Rows are points. To make a cloud, some directions were put in groups of two or more. Within a group, all points are equally far from the middle, so they leave a hole (a ring in 2 directions, a hollow ball in 3). The other directions are filled evenly. Then the cloud was stretched, turned, moved and blurred a little. Count the holes, and give their numbers of directions, smallest first.
In the rows, 128 means zero.

Cloud:
array([[154, 141, 171],
       [157, 155, 130],
       [164, 139, 138],
       [154, 153, 141],
       [104, 154, 109],
       [127, 169,  66],
       [106, 107, 103],
       [ 88, 123, 148],
       [179, 119,  79],
       [127, 164, 151],
       [134, 168, 105],
       [162, 155, 110],
       [114, 100, 102],
       [151,  93,  80],
       [158,  96, 131],
       [165, 106, 128],
       [173, 136, 105],
       [136,  95,  66],
       [156, 100, 157]])
Holes: 1 (2)

Cloud:
array([[ 78, 164, 124, 146],
       [136, 172, 130, 154],
       [145, 131, 124, 129],
       [183, 119, 148, 113],
       [ 93, 108,  98, 144],
       [115,  92, 136,  93],
       [128, 198, 176, 108],
       [ 97, 118, 137,  84],
       [ 95, 167, 125, 145],
       [112,  91, 155, 126],
       [105,  99, 153, 120],
       [132, 178, 130, 121],
       [ 96, 164, 168,  86],
       [104, 138, 105,  90],
       [ 97, 112, 152,  94],
       [ 75, 111,  89, 117],
       [113, 182, 159, 156],
       [ 62, 144, 162, 122],
       [126, 157, 148, 129],
       [104, 172, 184, 145],
       [129, 157, 119, 138],
       [113, 147, 110, 175],
       [157, 159, 140, 172],
       [128, 107, 102,  98],
       [107, 186, 117, 165],
       [116, 108, 168, 123],
       [179, 117,  96, 120]])
Holes: 0

Cloud:
array([[ 81, 136, 128, 123, 150, 153,  93, 161],
       [121, 187,  91, 154, 137, 152, 175, 129],
       [133, 150, 182, 109,  64, 153, 140, 136],
       [149, 168, 104, 194, 142, 118, 120, 143],
       [146, 172,  97, 129, 147,  94,  82, 106],
       [175, 100, 111, 130, 154, 131, 160, 109],
       [132, 170, 175, 118, 141,  88, 119, 154],
       [ 83, 141,  89, 156, 115, 120,  92,  88],
       [109, 175, 137, 165,  88, 174, 137, 120],
       [136, 124, 119, 111, 140, 122,  75, 103],
       [ 75, 135,  98, 132,  86, 127,  65,  98],
       [161, 155, 106, 121, 144, 124, 155,  96],
       [131, 126,  73, 103, 127, 189, 108, 144],
       [130, 135, 141, 174,  96, 118, 147, 167],
       [ 93, 171, 128, 126, 122, 123,  68, 130],
       [148, 153,  94,  78, 152,  99, 109, 180],
       [128, 107,  81, 163,  85, 153, 146,  99],
       [ 65, 119, 131, 153, 119, 136,  71, 125],
       [168, 124, 118,  97, 137, 132, 137, 122],
       [116, 134,  91, 169, 101, 115, 108,  88],
       [141, 126,  98, 168, 129,  63, 132,  94],
       [185, 110, 159, 114,  81, 179,  99, 121],
       [158,  95, 160, 104, 185, 100, 138, 139],
       [145, 105, 110,  95, 155, 162, 108, 102],
       [135,  94, 136,  84, 182, 103, 121, 170],
       [156, 157, 123, 102, 168, 135, 172, 123],
       [118, 105, 126, 187, 103, 154, 125, 122],
       [ 81, 123, 140, 120, 129, 132, 104, 151],
       [104, 108, 105, 105, 123, 157, 161, 150],
       [195,  99,  87, 105, 110, 119, 152, 101],
       [142, 141, 128, 170, 155,  94, 145, 158],
       [132, 114, 164, 152, 122,  52, 109, 139],
       [129, 133, 184, 150, 174, 106, 115, 153],
       [102, 116, 161, 115, 105, 130, 144, 188],
       [137,  95, 144, 125, 158, 110, 144, 114],
       [ 89, 145, 173, 161, 103, 137, 107, 118],
       [116, 118, 157, 106,  78, 113, 127, 126],
       [132, 161, 157,  92, 139, 206, 109, 114],
       [148, 141, 106, 123,  94, 180, 113, 186],
       [139, 137, 171,  99,  77, 120, 161, 155],
       [120, 161, 187, 134, 178, 128, 117, 106],
       [147, 108, 176, 137, 116,  72, 124, 128],
       [111, 142, 101, 157, 149, 174, 112, 142],
       [ 98, 128, 167, 163,  83, 144,  83, 172],
       [128, 149, 182, 119, 129, 170, 154, 185],
       [ 80, 125,  61, 135, 114,  95, 111, 127],
       [ 92, 147, 147, 113,  82, 168, 112,  88],
       [151, 149, 181,  92,  97, 170, 109, 155],
       [122, 149, 154, 177, 158, 150, 163,  90],
       [154,  98, 104, 125, 119, 133, 142, 130],
       [ 93, 168,  72, 129, 136, 156, 114, 129],
       [155, 180, 142, 124, 138,  89, 140, 134],
       [ 53, 151, 163, 112, 132, 123, 112, 118],
       [176, 110, 151, 170, 135, 157,  76, 156],
       [100, 139,  93, 132,  79, 131, 170, 121],
       [134, 137, 146, 102,  75, 157, 154, 185],
       [184, 149, 101, 157, 113, 110,  99, 138],
       [146, 133, 125,  91, 115, 145, 175, 101],
       [128, 160, 167,  74, 139,  94, 137, 149],
       [140, 156, 142, 125,  77, 127,  85, 131],
       [ 88, 101, 123, 158,  99, 131, 106, 103],
       [147, 103, 145, 124, 165, 135, 103, 152],
       [118, 126, 112, 123, 106, 131,  98, 129],
       [122, 135, 153,  85, 114, 100, 160, 140],
       [124, 128, 163, 156, 116,  63, 139, 147],
       [118, 152, 181,  90, 114, 169, 111, 188],
       [112, 209, 124, 131, 141, 162,  95, 156],
       [163, 164, 124, 137, 106, 108,  74, 146],
       [ 93, 150, 142, 131, 115, 163,  93, 160],
       [135, 189, 143, 123, 132, 113,  90, 123],
       [182, 105, 127, 127, 116, 166, 102, 132],
       [112, 126, 126,  85, 105, 152, 182, 131],
       [169, 123, 144, 194, 127, 166, 116, 121],
       [137, 176, 109, 112,  86, 139, 126,  72]])
Holes: 0
